Each row of a before or after table is a point. The points were changed in one or more steps. Then noise was added and the rows were shuffled. The steps act on columns, c1 being the first. Write out the steps. A step turns or swaps two columns, mirrors them in a line or flattens them onto one, adds a multiple of one to another, or multiplies or shifts one. Angles are multiples of 10 degrees, from the lower column toward the higher: turns from -170 to 170, lines from 10 to 170 but not 90. Use the fewest steps. Two steps may share a column if one is a turn and the other turns, adds or multiplies; they go together, in the order done. Otherwise the lowest column goes first.
(in the rows, 128 means zero)

Before:
[[144 142 151]
 [116 141 107]
 [117 150 213]
 [147 151 108]
 [115 151 101]
 [117 148 114]
 [126 149 136]
 [117  72 115]
 [139 152 101]
 [111 124 106]]
After, 10 rows:
[[140 182 138]
 [116 179 137]
 [118  54  45]
 [127 152 161]
 [141 133 166]
 [118 108 224]
 [114 137 106]
 [147 175 140]
 [115 161 130]
 [119 166 142]]
Steps: multiply c2 by 2; turn c2 and c3 by 40 degrees

Before (11 x 8):
[[122 157 103 133  92 125 121 131]
 [105 140  98  96 120 105 114 134]
 [121 141 103 113 113 140 116 142]
 [161  96 164 106 132  88 124 143]
 [101 147 106 122 125 131 111 103]
 [118 133  80 116 117 126 133 138]
 [158 115 135 129 156 114 125 154]
 [135  79 140 142 118 112 134 139]
 [134 100 127 128 126  98  88 153]
 [ 79 150 148 143 119 158 159 157]
 [ 81 147 143 115 107 192 143 139]]
After (11 x 8):
[[123 147 108 141 118 130  93 110]
 [126 101 117 126 132 106   6 104]
 [135 162 115 126 100 118 108 112]
 [128  76 124 111 123 123 144 114]
 [129 153 103 168 119  68  87 121]
 [146 153 112 149 118  93  79 151]
 [127 150  83 142 121 109 144 116]
 [106 116 128 111 160 158 121 110]
 [173 142 156 148 133  85 218  95]
 [155 141 151 167 112 123 172 109]
 [ 85  87 148 122 133 141 116 117]]
Steps: add 1.5 times c1 to c6; turn c1 and c4 by -140 degrees; turn c2 and c3 by 20 degrees; mirror c5 and c8 in the line at 10 degrees; multiply c7 by 3

Before, 9 rows:
[[123 136  88 156  56  92 147 171  77 102 150  88 102 170]
 [119 154 154 119 123 134 213 135 165  80 171 141 182 102]
 [153 124 129 103 141 165  94 127 137 141 145 172 130  69]
 [174 139 168 140 106 164 159  70 134 117 148 135 128 114]
 [129 149 173  95 108 129 102 102 173 141  89 152 118 149]
 [158  85 101  72 124 146 132 123  92 150 135 127 128 193]
 [134 136  87 131 203 151 156 186 147 135 109 137  74 162]
 [113  98 120 180 109  93 161  85 124 104 134 132 103 149]
 [ 98 109 171 122 106 148 157 148 112  88 142 124 108 145]]
After (9 x 14):
[[119 154 153 119 165 134 135 142 166  80 157 132 168 100]
 [154 125 130 102 137 165  93 162 138 140 140 158 119  68]
 [174 137 166 141 115 164 158  97 134 118 142 177 147 114]
 [123 135  87 155  61  92 184 125  78 102 145  69 166 170]
 [128 148 175  96 107 130 115 131 174 141 101 164 138 151]
 [156  87 103  72 124 145 133 125  93 149 132 132 131 193]
 [ 98 109 173 121  96 147 185 139 112  89 139 110 131 143]
 [133 136  84 129 137 151 236 173 147 135 115  91  38 164]
 [113  99 120 181  95  94 199 103 126 106 133 164 126 149]]
Steps: add -1.5 times c13 to c7; turn c5 and c13 by -50 degrees; turn c8 and c12 by -50 degrees; multiply c11 by 0.7

Before, 11 rows:
[[125 112  90 103 143 126 126 119 139 133 155 138 176 125 105 115 152 129
  136 140 119 137 109  97]
 [138  78  97 124 132 151 107  73 167 111 155 169 116 110 133 127 137 130
  114 128 135 138 145 106]
 [151 183 122 134 147 109 127 130 126 146 149 101 146 128 144 161  95  98
  120 145 110 128 113  72]
 [139 131 116  98 122 118 144 126 131 137 139 123 143 182 160  92  96 115
  137 140 147 139 185 121]
 [133 125  87 173 139 116 135 110 161 134 111 114 118 100 179 114 129 151
  143 140 145 190 109  99]
 [155  97 164 108  93 146 168 159 139 122 142 119 191  89 142 122 157 178
   96 121 159 114 113 128]
 [122 100  93 158 191 158 176 103 111 160 127 141 130 125 122  86 149 144
  172  82 192 171 114 120]
 [183 135  67 142 123 117 140 139 139 155 133 143 131 127 115 112 159 154
  152  82 145 179 124 126]
 [145 131 103 179 145 107  99 104 130 169 143 141 140 133 141 156 113 143
  156 138 154 140 152 129]
 [162 144 123 108 126 125 103 155 104 128 170 104 120 130 141 114 146 136
  143 125 122 139 108  99]
 [159 131 118 127 106 101 146 175 122  83 127 123 106 103 144 148  77  98
  110 147  65 149  96 128]]
After, 11 rows:
[[150 181 127 135 146 144 129 128 117 147 150 164 148 129 138  93  95  97
  120 164 110 128 111  79]
 [123 110 203 101 143 122 125 121 118 133 156 160 177 125 102 116 149 127
  136 151 115 138 110 122]
 [185 136 247 143 124 132 139 139 112 154 135 139 129 127 118  99 159 154
  154  37 145 178 125 139]
 [134 126 210 172 140 116 136 109  94 135 112 146 119  97 174 112 129 149
  145 152 144 190 111 102]
 [136  76 186 124 133  88 106  74 113 113 154 167 115 111 133 108 138 130
  114 127 136 138 146 154]
 [145 131 163 178 145 143  97 105 115 168 145 133 140 133 135  88 113 141
  156 147 152 138 152 140]
 [155  97  61 109  92 106 168 155 132 122 143 121 190  89 153 157 158 177
   94 114 158 113 113 119]
 [161 131 139 126 107 154 145 176 116  85 126 127 104 101 150 100  79  97
  107 166  66 148  94 125]
 [123  99 207 158 189 115 176 104 161 161 129 142 131 125 101 144 147 145
  172  36 192 170 114 133]
 [161 145 143 108 127 144 103 156 144 130 170 142 121 130 140 136 150 137
  147 122 121 138 111  93]
 [138 130 163  98 122 135 143 127 120 139 138 131 142 183 162 155  94 116
  137 151 147 139 186 121]]
Steps: multiply c3 by 2; turn c3 and c16 by 160 degrees; add -0.3 times c5 to c15; turn c6 and c9 by 140 degrees; turn c12 and c24 by 60 degrees; multiply c20 by 2
